Each wall is flat, endless, passes through zero and stands at right angles to its row. A trip goes straight from one point to another. Which walls does it cross, in order?
(in the rows, 128 means zero)

Walls:
(1): [147 166]
(2): [208  93]
(3): [115 139]
(4): [111 111]
Trips:
[148 131] to [164 154] -> none
[183 142] to [ 83 186] -> 3, 2
[182 131] to [ 88 139] -> 3, 2, 4, 1
[167 126] to [136 186] -> 3, 2
[176 154] to [179 125] -> none
[ 99 101] to [150  92] -> 3, 2
[150  82] to [132 161] -> 4, 1, 3, 2
[149  82] to [181  24] -> none
[155 142] to [137 159] -> 3, 2
[120 144] to [ 48 150] -> 4, 1

Walls:
(1): [112 178 149 111 151  87]
(2): [128  94 121  94  75 148]
(3): [ 99 116 139 150  95 101]
(4): [133 103 160 115 141 144]
Trips:
[154 132 147 168 118 106] to [109 140 102 124 121  50] -> none
[ 99  77 109 162 136  89] to [168 132 196 155 169 108] -> 4, 1, 3
[ 97 118 164 122 175 124] to [113 232 153  83 129  86] -> 4
[101 198 130 198  96  84] to [159 121 137  97 144 203] -> 3, 1, 4, 2
[151  94 135 110 126 182] to [ 79  74 107 124 151 227] -> none
[132 187 151 142 182 160] to [108 118  75 140  91 147] -> 4, 1, 2, 3
[125 199 129  45 105 152] to [ 59 115  74  88  75 112] -> 3, 1

Walls:
(1): [146 216 105  89 138 176  94 139 171  77 162]
(2): [184 117 141 148 114 123  81 102  68 131 103]
(3): [110 167  59 105 135 141 135 138 134  89  60]
(4): [166 117 101 112  87 109 189  89 101 203 160]
Trips:
[193 108 220 140 123 129 125 153 153 136 131] to [134  79 140 171 181  98 186  74 111 118  88] -> 4
[ 47  95 135 180  78 117 113 141 145  85  91] to [ 86 126 115 151 137 154 107 181  81 177 112] -> 2
[106  47 147 106 174 130  93  79  85 104 111] to [192 154  69 103 178 130  52  64 192  62  92] -> 3, 1
[196  53 112 108 129 159  97 163  84 138 157] to [129 131  70 145  98  95 172  89 187 137  91] -> 3, 2
[115  93 121 134  96 121 204 124 167 141  45] to [160 176 147  98 116 169 129 122 146  74 155] -> 1, 4

Walls:
(1): [102 140 137 165  96 150 169 105  94 119 103 125 113 141  93 190 110  39]
(2): [ 85  60 125 146 114 140  79 145 156 146 104 111  72 112  80 115 136 137]
(3): [ 94 140 158 172 138 111 166  70 110  81 179 126 146 103  74  95 131 155]
(4): [110 141  84 167 136 151 122 140 120 179 159 150 188 201 127 133  68  85]
Trips:
[ 86 112 134 182 107 138  95  90  92 165 113 120  76 152  91 147  99 142] to [131 110  57 110 118 168 103 111  70 142 177 122 151 126 155  93 121 129] -> 1, 3, 2
[225 130 128 183  91 121 199 179  93 119 156 154 183 192 144  85  90 111] to [ 64  92 123  72 124 190 111 116 123  87 114 146 165 118 108 115 141 124] -> 2, 4
[ 92 123 212 167 164 155  93 112  92 150 106 110 127 173 121 177 188 179] to [ 92  64 166 132 176 152  65 158 116 172 144 134 201 154 124 100  94 176] -> 1, 4, 3
[150  48  97 108 140 113 149 141 109  96 124 105 144 170  82 206 128  84] to [109 161 124 185 127 109 109 109 106 130 115 105 139 136 130 118  56 117] -> 3, 2
[113 146 179 112 143 101 160 128  49 183 138  47 122  65 121 121 110 130] to [113  65 139  78 112 147 154 156  77 167 110  84 147 142 101 129 109 162] -> 2, 3, 1, 4
[185 151 131 184 116 156 183 127  67 115 209 197  90  88 239 127  63 154] to [129 145  79 134 110 163 100 101 158 188 169 144 151 145 136 105  86 115] -> 3
[140  78 135 205 132 127 130 126  61 129  71 190 153 131 151 142 142  75] to [134 140 235  64 104 192 157  48  82  93 183 137  61  69 102 176 129  82] -> 3, 4
[104 138 110 151 221 101 127 101 118 130 103 119 147 118 186 210 127 193] to [104 130 142 162 138 103 180 146  90 186  97 111 120 144 143  72 176 158] -> 3, 2

Walls:
(1): [109  94 119 133 148 154  78 151  85  89 125  66 160 173 177 109 139  92
  82 152 120 105 151  95  82 165 164 160  87  74 159  65]
(2): [ 91 169 155 121 121 176  96 141 113 215 136  72 104 166  18 175  84 105
 127 139 208 136 178 132  98 101 144 199 138 118 158 162]
(3): [ 95 130 139 174 140 203 117 181 136 141  86 151 114 176 116 125 152 173
 133 137 211 172 133 154 142 163 140 154 117 191 104 198]
(4): [127 134 134  83 120 107 110 137 159 140 150 185 173 143 134 149 129  32
 109 135 143 140  58 122 142 113 101  68 108 164 131 120]
(5): [140 114 165 164 159 151 145 223 107 208 133 162 150 133 119  97 117 124
 120 178 148  66 130  88 122 168 153 222 128 132 117 135]
(6): [210  88  95 160 133  95 124 150 144 214 162 104  95 190 124 116 117 105
 115 180 131 154 101 109 203  99 128 143 132 170 143 118]
Trips:
[106 111 147 159 134 134  94  93 188 118 142 126 129 112 157 117 205 104
 100 108 135 173  99 147 104 201 173  96 187 114 164 132] to [ 99 150  98 178  90 184 137 105 118 164 200  77 148 104 101 120 133 110
  73 145 119  74 132 161 103 142  96 171 105 136 176  81] -> 3, 2, 4, 5, 6
[218 102 209 176 124 137 162 107  71  58 136 146 143 154  93  90 206 120
 132  83 166 135 191 100 115 132 130 178 116 152 112 106] to [159 115 102 141 121 139  64 133 108 121 116 161 102 133 149 117 120 162
 134 125 104  77  90  82  93 133  76 123 102 105  70 112] -> 3
[ 83 119 126  98 136 164 138  99 199 110  78 149 167 131 113 133 189  85
 182 149  71  58 123 144  81  80 101 133 101 128 132 171] to [179 214  66  86 177  61 139 177 120  61 163  80  80 139 162 123 146 118
 160  90 122 134 132 110  98 129 148  87 106 146 101 110] -> 1
[ 98 109 123 113 216 101  90 127 145 149 107 120 185 142 186 126 103 162
 145 170 148 106 132 148 198  95 110 154  90 109 149 123] to [ 76 145 174 106  90  66 138 117  87  96  37 132 128 174 153 162 138 128
 127 182 114 139 129 137 118 179 102 207 158 120  82  81] -> 4, 6
[115  99 180 143  57 145 128 179  66  98 120  54 146 115  80  91 140 166
 130  89 180 108 177 126 173 173 103  36 151 190 106 180] to [152  80 204  94  56 165 224  51 160 150 173 129 102 112  97 162 166 182
 137 117  85  90 179 177 146 183 162 155 115  95 134 151] -> 3
[191 110 201 152 134 208 169  81 201 107  54 147 125 100  68 160 117 135
 133  94 133 130 104 173 142  44 117 147 127 115 125 159] to [101 102 134 107 112 101  54 179 131 140 197 165 181 128 106  81 107 144
 169 136 116  34  99 136  77 103 152 109 131 114 112 131] -> 4, 5, 3, 1, 2

Walls:
(1): [ 82  83 136  32 119 214 144  93 178 115 184 108 132 166 102  94 156 152
 201 134 104 186  95 209 167 133 172 113 155 180 167 144 153 161 146  67
 111  47 106 159  94  94 118 148 174 125 153 190]
(2): [ 97 129 120 151 223  96 135  74 142 173 102 204 177 101 121  98 133  53
 160 168  51 177 201 127 107 110 129  61 168  76 152 173 148  70 138 100
  99 115 161  98 100 159 159  79 135 152 151 124]
(3): [ 94  92 154 190 112 154  66 114 149 174 182  79  82 129 132 141 123 158
 218  91 188 159 146 155 113 140 122  70 144 152 159 144 135  68 191 102
 175 161  65 124 164 120 171 154 117 126  82 164]
(4): [121 123 195 196 157 180 164  72 144 166 163 105  76 217 130  97  98 140
 119 175 161  97  53  86 162 183 130  34 172 118 135 128 138 171 162  87
 112  91 172 155 113 191 200 159  83 156 135 177]
Trips:
[132 133  92 134 164 124  95 165 171 114 131 116 124 158 141 138 145 178
 123  53  65 139 102 168 139 108 127  85 187 129 142 155 186 187 151 143
 114  93 142 199 179 100 129 150  73 136 187 133] to [158  73 163 101 141 107 104 153 122 102 115 123 106  93  94 122 130  99
 143 105 179 151 132 127 170  83 127 128 120 116 131 182 109 182 130 102
  85 100 179 111 128 114 121 155 123 122 106 153] -> 3, 4
[163 172 102 128 150 180  93  85 125  76 134  92 145 184  88 130 161  45
 148 192  93 127 161 109 148 123 151 105 101 111 122 168 145 148 127  65
 122 120 133 129  97  38 133 167  75 158  92 143] to [155 124 164  92 117 156 172 101 134 156 188 144  52 170  70 134 188 195
 147 199 113 143 122 194 145 130 114 135 114 132  89 140 157 108 153 209
 122 182 154 119  49 139 108 121 135 149 102 163] -> 3, 2
[172 202 135  77 163 119 175 105 143 129 109  58  60 100 167  87 156 160
 168 182  82  90  98  72  80 124 140 119 210  78 110 106 155 111 110  34
  73  68 110  98 136 136 141  72 143  79 169 117] to [202 169  73 168  29  91 106 116 164 107 156 119 137 115 223 118 119 139
  97 123 126  93 117 119 128 132 122 134 112 152 158 130 119 162 145  55
 126 108  84 117 169 156  52  82 169 142 110 121] -> 2, 1, 4
[128  51 131  83 148  97 136  88  77 109 103  89 145 189 153 130  93 109
 170 182  61  44 154 185 112 124 157 150  98 170 137 113 124 127 178 150
 110  58 138  94 181 155  67 111 122 120 117 107] to [112 168 115 120  95  90 121 168 124 103 191 187 135 102 173 173 147 161
 206  85 101  96 165 176  56 119 107 129  47 132 130  92 117 163 131 173
 101 157 109 123 130 141  31 147 130 159 129 169] -> 2, 1, 3
[130  75 130 146 174 114  70 140 130 172 179 123  99  76  78  84 157  87
  91 191 107 189 119  87  82 160 103  60 150 151 154 158 133 113 195  90
 140 155 147 149 119 150 146 118  71 141 121 107] to [100  66  93 117  81 154 103 191 127 140 135 156 106 101  65 129 146  78
 148 146 137 169 119 148 151 160 127 124 192 146  97 148 141  76  93  99
 121 129 167 103 137 191  90 142 107 102 113 132] -> 1, 4
[235 150 110 107 169 169 102 173 171 109 110  74  55 121  84 120 104 111
 143 117 141 146 133 159 111 146 202 106 166 138  95 125 154 155 131  76
  89 202  94 128 154 143 113 167  92  94 169 101] to [ 76 198 139 103 123 160 204  91 106 119 140 122 125 136 147 107 182 141
  98 194 185 143 135 166 153 123 192 173 118 129 145 129 134 165 149 148
 108  98 174 129 157 176 125 111 104 145 119  98] -> 3
[ 38 130 176 146 149 140 209 203 151 165  57 178 140 152 135 141  71 159
 123 174 108 151  74 130  79 141 125  96 177 154 162 112  69 135 149 121
 177 103  78  97 159 140  51 134 133 148 113 122] to [139  82 120 106 100 177 166 171 115 156 143  66 147 181 137 119 123 108
 168 113 101 121 108 148 144 138 167 104 132 146 114 188 184 121 126  89
 138  92 115  68 185 157 100 192  84  95  62 166] -> 2
[143 120 143 130 153 134 153 150 120 184 115  74 100  98  82 144 105 151
  99 125 147 155  87 170 109  82  98 124 153  95  68 123  99  88 122 196
 158 136 161 146 157 121 179 103 109 127 157 106] to [126 123  84  70  97  79 145 165 136 135 159 129 169 137 134 152 158 202
  95 129 170 150 136 137 150 148  83 147 137 160 114 148  93  72 104 115
 111 119 111  70 155 197 138 132 129  93  97 134] -> 4
[180  87  88 116  88 132 163 146 135 158 114 109 152 201 139 152 115  93
  78 102 127 157 125 126 101 113  63 146 140  78 128 123  91 159  92  88
 166  97 105 144 168 168 125  73 132 148 205  86] to [148 102 120 123 141  90 153 136 154  86 144 102 146 115  63 119 172 137
 125 136 123  75 232 128 123 142  98  93  52 110  76 116 151 143 114 129
 127 168 142 149 122 114 130 101 102 199 173 106] -> 2

Walls:
(1): [110  84  58 106 133 137 168 174  97 152 127 100 155 156 130 129  94  97
 158 112 144 145 140 125  67 135 117 135 184 164 198  74 190  63 146 184
  91 111 137  55 119 128 109 145 158  72  84 111]
(2): [166 133 133 130 240  57 118 177 120  99 174 107 107 143  63 141 168 140
 125 135  83  88 176 164 143 140 150 128 121 121 112 184 196 131 108 142
 103 110 101 147 173 127 128 141 129 125 131 131]
(3): [166 121 123  75 154 130 184 109 110 137 136 143 198 144 137 118 143 169
 176  98  88 162 160 131  82  77 104 100 249 145 142 170 205 159 129 114
 136 143 111 107 165 132 124 127 148 129 123 121]
(4): [ 58 147  69 127 160  77 126  85 172  86 215 135 118 180 100 127 127 130
 177  77 148 103 140 177  74 152  99 136 108 133  96 118 154 150  82 184
 116 110 111 175 127 113  88 123  95 121 132 151]
(5): [145 114  72 129 110  72 166 188 130 112 128 142 137  94 101  72 133 169
 105 165 126 104 115 158 134 146 123 117 114 109 106 122 146 111 172 161
 141 162 102 105 129 175 148 152 129 156  86 177]
(6): [124 117 134 195 148 183 189  83 186 150 103 143 152  72 137  72 152  80
  75 105 162 133 143 119 169 176 111 156 136 115 167 133 150 141 142  99
 153 136 138 118 122 115 120 101 212 103 124 174]
(7): [ 63  88 119 129 148 137 103 111 149 129 161 124 179 149 166 150 117  96
  87 133 129  55 103 117 149 159 192 201 156 149 124 127 110 159 110 102
  89  80 184 117 116  97 153 102 112 119  89 134]
(8): [140 123 180 115 111  86 188 140 135 124 131 144 158  90 143 114 168  75
 126 125 111 152 152 107  86 100 154 139 116  91  76 125 143 124 151  55
 147 204 119 130 136 131 149 118 159 107 106 135]
Trips:
[101  91 119 120 105 119 134  81 122 138 141 137 134 104 113 126 142 130
 144 142 109 105 113 109 142  63 103  70 147 135 134 141 169 108 177 115
 159 128 123 123 164 150 168 159 197 142 123 180] to [110 122 123 138 149  84 111  95 139 123 142 120 119 133 130 117 194 158
 129 102 148 159 127 120  92 144 119 141 106  95 118 101 149 106  91 106
 165 191 144 102  68 123  97 123 120  69 122 109] -> 4, 5, 3
[127 129 107  93  69 187 155  82 125 153 150 105 126 140  95 115 133 164
 190 101 104  99 105 136 107  98  41 118 124 126 156 166 150 115 100 127
 102  83 114 128 106 162  77 134 152 122 102 153] to [117  57 132 138 114 102 137 102 128 148 121  80  68 170 136  91 111 138
 138 165 124 156 111 174 149 142 121 129  72 164 129 166 109 114 106 119
  84 145 125  91 124 177 106 156 176  92 130 135] -> 5, 6, 3, 2, 4

Walls:
(1): [114 153 149 127 170 156 184 129 106 150 135 117 138 140  93 109 114  95
 193 216 135 100 105 101 143 148 116 141 138 161  89 181 152  96 161 100
 154 128 145 135 136  75 138 173 125 128 148 153]
(2): [129 133 113 168 134  82  90 130 167 191 155 109 150 163 173  98 118  64
 157 182  84 105  70 108 101  94 149 117 168 136 148 135 175 113  99 100
 196  88 159 114 160 113 124  73 103 149 105  63]
(3): [ 89 117 121 171 126 136 143 172 112  96 149 164 146 142  97  99 169 152
 114 112 134 159  89  86 171 114 102 125 147  84  99 152 157 120 128 109
  73 190 161 137 122  77 102 133 152 143 125 124]
(4): [159  57 159 112 173 205 152 104 126 147 126 153 140  62  50 148 155 135
 137 135  92 153 139 157 102 176 114 186 151 135 180 151 146 163  65 141
  93 151 168 106 128 102 165 108  56 179 119  65]
(5): [169 127  86 100 146  89  96  85 116 170 138  93 130 119 126 217 109 123
 101 163 171 156 152 170 148 125 128 152 139 101 147 137 114 144 133  99
 102 113  92 134  43 136 101 140 126  97 137  82]
(6): [163 123 121 120 108 115 147 133  90 159 128 122 183 146  59 133 132 122
 117 160 133 127 170 171 161 112 121 143  63 127 117  90 196 184  86  95
  50 136 123 105  94 166  89 194 148 152  69 190]
(7): [111 171 123 168  43  72 153 194 179 109  91 157  78  73  86 103  83 146
 127 179 104 107 110 141 138  90 116  69 133 112 116 102 176 152 164  98
 121 138 102 136 190 112 139 160 109 141 142  98]
(8): [135 108 182 137 180 182 164 125 140 163 103 124 118  79  81 174  67 106
 147  98 184 168 116 145  97 132 109 119 139 133 164  92  73 176 139 149
 102 187  79  68 161  43 151 176 120 115 152  69]
(9): [141 110 102 120  96 121 118  97  89 135 142 132 164 130 115  56 131 156
  99 129 133 160 100 152 163 151 163 131 131  97 148 110 125 141 158 142
 151 131 172 128 182 145 163 131 154 109 153 160]
(10): [154 118 119  86  85 139 162 135 178 109 147 106  61 101 142 149  62 142
 102 134 146 130 148 128 161 164 139 160 134 139  99 123 113 123 146 128
 166 140 110 104 126 129 113 139 150 128  95  79]
(11): [133  95 141 103 158 152 170 125 173 136 124 140 124 151 114  94  38 156
  87 155 122 100 104 136 159 122 186 178 137 114 124  98 133  92  66  92
 121 209 103 160 178 188  73 145 156 179  57 112]
(12): [122  93 137 141 127 138  94 106 137 124 123 164 152  45 122  86 120 158
 164 121 107 159 129 103 156 129 142 114 135  92 150  86 112 138  98 143
 140 131 142 161 187 110 175 197 121 157 120 154]
Trips:
[154 100 118 178 168 126  67 143 140 118 108 126 161 111 123 140 190 176
 140 130 142 106 110 173 146 143 132 177 148  98 169 147 138 102 123 115
 127 133 127 193 116 125  96 101 161  60  85 110] to [ 86 121 168 159 155 171 112 127  96  91 131 157 123 122  94 172 139  59
 158 182 137  42 168 101 159 194 120 110 149 175 147 109 138 167 129 153
 114 135 141 148 100 141 169 150 131 102 129 119] -> 9, 2, 11, 1, 6, 8, 3, 5
[ 97 118 106 159 133 105 158 195 102 146 150 183 183 146 133 115 120 108
  80  80 147 147 106 127 148  95 133 100 153 104 116 115 123 110 126 103
 110 114  99 125 164 220  96 109 149 135 123  88] to [111 159  72 156 139  70  87 119 116 100 157 145 109 139  52 157 108 161
 161 155 136  65 110 106 171 111 157 106  94 156 196 176 194 163 122  93
 172 140 140  97  73 117 112 128 138 163 139 151] -> 5, 1, 9, 11

Walls:
(1): [176 167 163  81 140  53  87  90 174  77  91 112 123 211 110 105 133 135
 109 131 149  96 100 138 207 164 134  62  52 179 131 118 112 117 118 140
  61 111 135 180 107   7 153 169  87 121  96 133]
(2): [119 159 114 123 165 116 180 129 134 146 131 145 120 133 127  85 148 152
 137 110  70 116  94  93 102 121 139 121 144 110  97 132 113 103  92 170
 136 121 111 125 116 191 132 109  86  74 128 128]
(3): [ 89  71  99  52 135 107 162 144 119 149  86 227 120 117 139 131  96 140
 156  39 165  73 100 153 105 121 127 151 159 108  66 158 192  93 167  81
  98 163 115 132 115  84 149 171 116 136 115  80]
(4): [142  95 120  96 153 110  67 134  96 172 169 169 112 128 145 162 138 152
 114 108 169  46  24 127 158 104 144 169 183 133 155 184  85 147  90 125
 122 199  69  71  56 124  91  66  72 112 136 139]
(5): [188 136  97  37 109 160 206 166 108 205 128  78 145 124 109 123 122 101
 150 149 140 158 123 116 140 142 118 202 119 138 160  95  73  82 186 181
 113 139 108 127 108 129  70 156 160 130 159 140]
(6): [160 186 148 105 161 180 109 149 153 180 175 173  98 138 169 134 164  99
 133 163 107 102 102 188 115 164 146 181 119 146 166 165 110  86 130 116
 174 114  73 114  86 141  90  96 170  90 141 158]
(7): [141 179 116 126 104 194 160 196 137 113  72 163 164 156  87 122 147 132
 130 133 121  72 101 161  95 171 144 178  88  63 100 105 132 182 110 102
 109 139  71 131 197 147  99 101  35 156 142 161]
Trips:
[106 146 170  84 109 145 123 111 123 135  94 129 120 103  90 139 171 169
 102  97 129  80 150 127  90 111 151 190 159  79 193 153  74 121 120 100
  59 109  64 153 134  99 123  97  80  88 139 117] to [ 97 104  63 120 168 112 117 162 148 188 134 193 111 151 133 179  58 107
 123 142  81 131 149 105 128  81 100  80 153 195 166  74 125 143 111 143
 104 170 121 141 144  77 110  88  56 210 176  47] -> 6, 2, 5, 7
[107 160 197 147 150 108 199 156 183 136  34 156 141 101 119  98 156 150
 164  90  93 163 150 126  66 110 141  44 134  87 122 211  80 149 135 115
 186 156 109 123 101 179 182 119 174 117 149  67] to [ 98 171  92 141 148  51 132 176 139 179 147 109 184 147 114 197 127 109
  88 127 154 172 165  83 138 181 135 115  63 193 118  74 169 178 141 183
 124 160 122 117 109  99 114  53 139 146  95 129] -> 3, 1, 5, 2
[108  66 150 167 119 159 157 186 107 106  23 131  66 151  74  99  64 177
 119 122  77 163 147 106 122 205 125 144 166 147 122 108 157 131  84 139
 103 101 150 156 123 174 111  87 140 158 144 127] to [127 157 124 131 118 138 176 118 141 105  83 223 127 118  98 118 160  88
  82 155 177 102  96  86  98  87 103 161 184 197 187 120 174  61 163 148
 111  95 162 112 147 141 173 109 154 117 154 113] -> 3, 5, 7, 6
[109 142 148 167 149  36 169 134 162 143 101  98 158 144 167 118 138 110
 214 116 106  82 122 124 158  96 152  50 101 138 135 172  57  80 149 147
 117 152  80 194 201  96 173 112 103 143  85 143] to [137  96 104  94 102 102 179 124 118 140 113 111 111  96 181 217 128 141
 125 110 105 121 118 102 168 123 134  23 103 168 151 132 123  97 149 123
 114 143 156 119 140 113 152 113 127  61 136 160] -> 5, 4
[ 99  73  90 161 147 153 126 172 150 156 126 161 119  86  67 103  83 135
 145  69 145  91  98 148 122 222 141 147 121 147 133  99 200  74  71  88
 157 144 179 120 146 197 147 195 146 136 163  40] to [117 101 175 129 120  71 127  65 167  56 100  69 125 155 117 127  64 105
 102 115  59 145 167 137 160 115 140 162 165 167 109 126 116 125 170 134
  60  66 145 112  88  45  82 156 135  45 120 116] -> 7, 2, 1, 3
[141 105 112 151 205 147  98 177 105 138 143  86 121 183 160 157 152 130
 128 107 188 123  67 106  84  98  87  81 211 188  98  96 129  75 121 150
 182  78 150  75 104  75 120 125 145 116 109  79] to [129 132 137 168 157 128 151 142 120 121 163 153  83 167 109 122 114 171
 132 102 165 114 216  93 127 126 162 169 128 127 160 143 126  74 113 181
 176  76 104 150 161 169 108 104 102 151  96 109] -> 3, 4, 7
